Rows are points. The points of each table are mixes of a few directions, plus a little noise. How many directions does each table use, and how many do they share? Where both have some left over, give the other angles between the two spaces (their principal angles), to ten degrees, smallest first.

First (4 x 2)
2	0
22	-4
-75	15
50	-10
Second (6 x 2)
-16	-38
20	51
-25	-69
-5	-14
20	53
10	18
Directions: first 1, second 1, shared 0; angles 80

First (6 x 6)
2	-54	-40	26	-46	19
2	-1	-27	-13	-6	11
1	34	3	-27	25	0
-2	47	39	-18	42	-19
3	14	-61	-46	-5	33
-6	-42	82	80	-8	-43
Second (6 x 6)
-26	-29	-57	5	21	13
8	-17	8	-11	10	8
20	-63	14	-36	40	28
-32	0	-62	20	3	0
33	22	69	-13	-18	-9
-4	89	25	35	-59	-39
Directions: first 2, second 2, shared 0; angles 50, 90

First (8 x 11)
26	-80	-7	-26	-26	-6	-39	21	55	-13	54
37	-8	18	-7	-4	25	-14	11	-17	-12	17
-28	62	3	19	7	0	39	-18	-22	18	-29
14	-35	-1	-13	-21	0	-12	9	33	-2	36
9	35	14	9	11	18	11	-4	-38	0	-17
-9	-45	-15	-14	-31	-20	-6	6	66	7	43
22	35	21	6	8	28	8	-1	-44	-3	-10
-72	37	-33	26	56	-44	12	-24	-33	5	-95
Second (9 x 11)
-19	-32	-23	-1	27	-27	-27	2	0	-12	-31
7	12	9	0	-11	10	11	-1	0	5	13
-28	-46	-34	-2	39	-38	-39	2	0	-18	-46
23	37	28	1	-31	31	31	-2	0	14	37
0	0	-1	0	0	-1	0	0	0	0	0
56	91	66	4	-76	74	76	-5	0	35	90
-39	-63	-45	-3	53	-52	-53	3	0	-24	-63
-1	-3	-2	0	2	-2	-2	0	0	-1	-3
2	4	3	0	-3	3	4	0	0	1	4
Directions: first 3, second 1, shared 1

First (11 x 18)
28	33	17	-6	33	5	45	18	40	-6	18	-5	45	-19	-4	7	-5	-7
-20	-15	13	-16	-31	20	-53	-11	-33	7	-34	38	-11	34	-11	-3	12	3
-16	-31	-10	8	-33	23	-30	9	2	-6	3	-12	1	28	18	-5	30	2
-27	-9	-5	-11	-18	-17	-47	-36	-63	13	-42	41	-58	11	-22	-3	-19	7
-27	57	-61	10	35	56	32	2	43	-56	4	37	-17	10	-10	32	11	-10
-13	9	-31	12	7	13	10	0	13	-20	8	-1	-16	2	4	9	5	-2
39	-57	50	4	-24	-64	-2	11	-17	50	24	-71	28	-27	25	-32	-10	8
-26	39	-42	3	22	28	10	-12	8	-33	-11	38	-32	6	-16	21	-3	-5
33	-6	42	-8	3	-10	16	20	19	18	15	-24	53	-11	7	-9	2	-1
32	-59	56	-3	-30	-68	-19	0	-39	57	7	-53	15	-22	16	-33	-16	10
-3	41	-29	7	35	13	38	0	27	-26	10	11	-7	-14	-8	17	-8	-6
Second (9 x 18)
2	-3	3	2	-1	-1	1	-3	-5	-2	-2	5	3	-1	1	-6	1	-7
-8	10	-6	-9	5	4	-5	8	11	7	5	-16	-5	1	0	17	-3	18
34	-39	30	37	-20	-16	22	-38	-46	-24	-19	63	19	-6	-1	-70	11	-67
-2	4	-2	-3	1	0	-2	1	3	2	0	-5	-2	1	1	4	-2	4
-30	36	-25	-30	19	15	-22	34	40	21	15	-55	-16	5	1	62	-9	60
-1	1	1	0	0	1	0	0	-1	1	0	0	0	1	-1	0	0	0
-7	11	-7	-8	4	4	-6	9	11	6	4	-18	-4	0	-1	17	-3	17
44	-54	40	48	-30	-23	32	-50	-61	-33	-24	83	25	-7	0	-95	15	-93
-34	40	-30	-35	20	16	-24	37	47	23	16	-61	-19	7	0	70	-12	70
Directions: first 4, second 1, shared 0; angles 70

First (10 x 32)
-9	0	-5	-3	-7	-3	-14	13	11	0	3	18	2	6	14	-4	2	6	-7	8	-11	10	-9	1	-8	-1	10	-8	-4	-3	2	-7
-57	-4	-34	-28	-41	-21	-62	64	70	8	26	95	22	59	54	-10	2	34	-44	46	-62	72	-71	20	-52	-11	44	-33	-18	-9	1	-25
5	-1	3	2	5	2	9	-8	-8	0	-2	-13	-1	-4	-11	3	-1	-4	5	-5	7	-6	6	0	5	0	-7	5	3	2	-2	5
11	-8	-6	-5	18	0	58	-40	-15	10	13	-54	18	18	-80	24	-20	-19	11	-10	25	1	-10	24	5	-11	-45	34	18	14	-23	39
9	3	8	7	5	4	3	-7	-12	-3	-7	-11	-7	-15	1	-2	2	-3	7	-8	9	-15	16	-7	10	4	-2	1	1	0	3	-1
15	3	12	10	9	7	6	-10	-18	-5	-11	-17	-11	-22	2	-2	4	-6	11	-12	13	-22	23	-11	15	6	-3	3	2	0	4	-1
9	3	9	7	4	5	-3	-3	-11	-4	-9	-5	-9	-18	10	-4	4	-2	6	-7	6	-15	18	-10	10	5	3	-2	-1	-2	6	-5
0	1	1	1	-1	1	-6	4	0	-2	-3	5	-4	-4	10	-3	3	1	0	0	-2	-3	4	-4	1	2	5	-4	-2	-2	3	-4
10	3	9	7	5	5	2	-6	-13	-4	-9	-10	-9	-17	4	-2	4	-3	8	-8	9	-16	17	-10	10	4	-1	0	1	0	4	-2
5	0	4	3	4	2	5	-5	-6	-1	-2	-8	-2	-6	-4	1	0	-3	4	-4	5	-7	7	-3	4	2	-3	3	1	1	0	2
Second (8 x 32)
-6	1	-1	-1	-6	-2	-15	12	8	-1	-1	17	-2	0	18	-5	4	6	-5	5	-9	5	-3	-3	-5	1	12	-9	-4	-3	4	-9
-13	-1	-8	-6	-10	-5	-16	16	16	1	5	23	4	12	15	-3	1	8	-10	11	-15	16	-15	4	-11	-2	12	-9	-5	-3	1	-7
5	-6	-5	-4	10	-1	36	-24	-7	7	9	-32	13	14	-51	16	-13	-11	6	-5	14	3	-9	16	2	-8	-28	22	11	8	-15	25
22	-2	9	7	19	7	41	-35	-28	1	-4	-50	-1	-13	-46	12	-8	-18	18	-18	29	-22	19	2	18	-1	-30	23	12	8	-8	22
1	3	5	4	-4	2	-16	10	0	-4	-7	12	-9	-11	25	-8	7	4	0	0	-4	-6	9	-10	2	5	13	-10	-5	-4	8	-12
-4	2	0	0	-5	-1	-14	10	5	-2	-2	14	-3	-3	19	-5	4	5	-3	3	-7	1	0	-5	-3	2	10	-8	-4	-3	5	-9
13	-6	-1	-1	17	2	49	-36	-17	7	7	-49	12	9	-65	19	-15	-17	12	-11	24	-5	-1	16	9	-7	-38	29	15	11	-17	32
-18	7	1	1	-23	-3	-65	47	24	-9	-9	65	-14	-9	84	-25	19	23	-17	16	-33	9	-1	-20	-12	9	49	-38	-20	-14	22	-41
Directions: first 2, second 2, shared 2
